Every row gives one point. Each copy is the shape, with its points in the same order, turned, moved and blurred by noise. Is it also mirrored, or only turned?
In the rows, zero is written as 128.

Shape, 5 rows:
[[160 158]
 [119 145]
 [160 166]
 [ 62 147]
 [118 172]]
Copy 1, 5 rows:
[[ 95  95]
 [106 135]
 [ 82  94]
 [112 194]
 [ 78 144]]
Copy 1 is: mirrored
Copy 2, 5 rows:
[[ 84 102]
 [126  99]
 [ 79  95]
 [178  70]
 [117  72]]
Copy 2 is: only turned
Copy 3, 5 rows:
[[168 116]
 [123  88]
 [167 113]
 [ 91  48]
 [143  79]]
Copy 3 is: mirrored
Copy 4, 5 rows:
[[ 95 104]
 [108 143]
 [ 93  95]
 [ 93 203]
 [ 67 145]]
Copy 4 is: mirrored

Shape, 7 rows:
[[121  99  92]
 [ 87 109 122]
 [ 66 106 153]
 [119 197 150]
 [174 125 162]
 [ 70 158  78]
 [182 172 118]]
Copy 1 (7 x 3):
[[136 140  90]
 [ 92 130 105]
 [ 63 137 128]
 [118  58 167]
 [161 140 176]
 [ 96  74  75]
 [187  84 152]]
Copy 1 is: mirrored
Copy 2:
[[ 85 116 165]
 [ 93 153 145]
 [114 192 143]
 [131 120  62]
 [170  93 140]
 [ 42 144 106]
 [131  57 102]]
Copy 2 is: only turned
Copy 3:
[[105  89  98]
 [144 106  88]
 [181 103  74]
 [160 187 124]
 [153 110 178]
 [115 148  58]
 [114 142 169]]
Copy 3 is: mirrored
Copy 4:
[[152 175 122]
 [137 135  99]
 [135 116  74]
 [ 57 110 159]
 [144 112 190]
 [ 83 174  83]
 [ 99 164 207]]
Copy 4 is: only turned

Shape:
[[105 151 151]
 [ 87 155 115]
 [ 63  87 175]
 [193 150 128]
 [157 142 124]
 [ 60 126  84]
 [172  86 108]
 [ 81 133  98]]
Copy 1, 8 rows:
[[122 157 132]
 [ 76 142 139]
 [112 102  74]
 [162 134 202]
 [136 135 191]
 [ 49 117 148]
 [145  71 189]
 [ 65 111 153]]
Copy 1 is: mirrored
Copy 2 (8 x 3):
[[164 103 107]
 [133  73 127]
 [112 117  45]
 [174 150 185]
 [155 128 163]
 [ 82  57 117]
 [106 169 157]
 [114  71 128]]
Copy 2 is: only turned

Shape, 7 rows:
[[165  68 140  93]
 [ 95 111 161  83]
 [116 123 168 167]
 [145 110 165 195]
 [131  76  64  99]
 [ 97 150  96  88]
 [157 144  56 154]]
Copy 1, 7 rows:
[[142  57 136 134]
 [ 82 109 155 141]
 [106 137  86 125]
 [145 129  58 129]
 [173  98 175 189]
 [126 153 187 158]
 [218 158 146 151]]
Copy 1 is: mirrored
Copy 2, 7 rows:
[[ 81 143 124  91]
 [ 89  80 155 142]
 [110 160 171 176]
 [107 198 176 168]
 [125 124  65 108]
 [162  82 131 141]
 [190 166 106 127]]
Copy 2 is: mirrored
Copy 3 (7 x 4):
[[ 99  58 157 117]
 [155  99 137 143]
 [107 103  75 154]
 [ 74  92  49 147]
 [ 67 121 201 138]
 [130 164 159 125]
 [ 41 161 140 108]]
Copy 3 is: only turned

Shape:
[[190 182 151 161 122  30]
 [178 179 162 151 158 132]
 [134 140 127  95 143 101]
 [110 103 168 162 154 138]
 [134 222  81 136 141  57]
 [130 128  80 131 119 152]
 [112 127 133 138 165 194]
 [105  89  99 132 135 142]
 [132 195 153 127  57 114]]
Copy 1, 9 rows:
[[115 168  76 115  38  37]
 [111 150 132  59  98  73]
 [ 99 138  99 134 133 106]
 [187 119 116  87 157  96]
 [ 72 119 137 158  60  49]
 [145 137 156 135 128 145]
 [148 116 163  84 170 141]
 [171 117 139 149 158 133]
 [100  91  89  98  50 151]]
Copy 1 is: only turned
Copy 2, 9 rows:
[[ 94 153 189 224  63 119]
 [101 170 167 124  84 152]
 [155 151 134 164 139 113]
 [111  94 103 116 111 110]
 [168 209 149 209  60 100]
 [111 184  80 155 154  99]
 [118 150  80  86 132 123]
 [126 131  65 150 155 109]
 [102 184 181 144 109  41]]
Copy 2 is: mirrored

Shape (11 x 6):
[[141 113 102  81 153 140]
 [121 145 108 129 157 115]
 [104 117  93  32  90 130]
 [119 184 129 133  85 129]
 [ 97 116 127 147 116 135]
 [139 144 201 167  92  51]
 [ 76 135 200 169 155  78]
 [112 112  89 164 157 129]
 [143 115 109 126 120 129]
 [135 119  95 133 110  73]
 [124 149 138 179 145 128]]
Copy 1 (11 x 6):
[[149 132 165 138 141 135]
 [155 111 140 100 165 114]
 [ 90 105 175 201 157 125]
 [135  62 126 134 149  54]
 [124  93  94 118 161 116]
 [ 93 130 114  60 150   7]
 [137 152  95  67 211  47]
 [152 108 112  82 163 141]
 [133 113 138 116 131 120]
 [ 99  97 161  81 153 107]
 [167 101  99  84 152  79]]
Copy 1 is: mirrored
Copy 2:
[[133 173 137 170 136 109]
 [151 127 139 139 106 112]
 [120 240 116 126 112  87]
 [113 148 151  80  76 139]
 [160 147 132  93 136 136]
 [ 98  82  57  72 103 164]
 [187  90  64  97  97 178]
 [173 116 155 124 144 106]
 [120 144 138 124 143 113]
 [118 124 107 105 130  77]
 [152  94 148 108 115 152]]
Copy 2 is: only turned
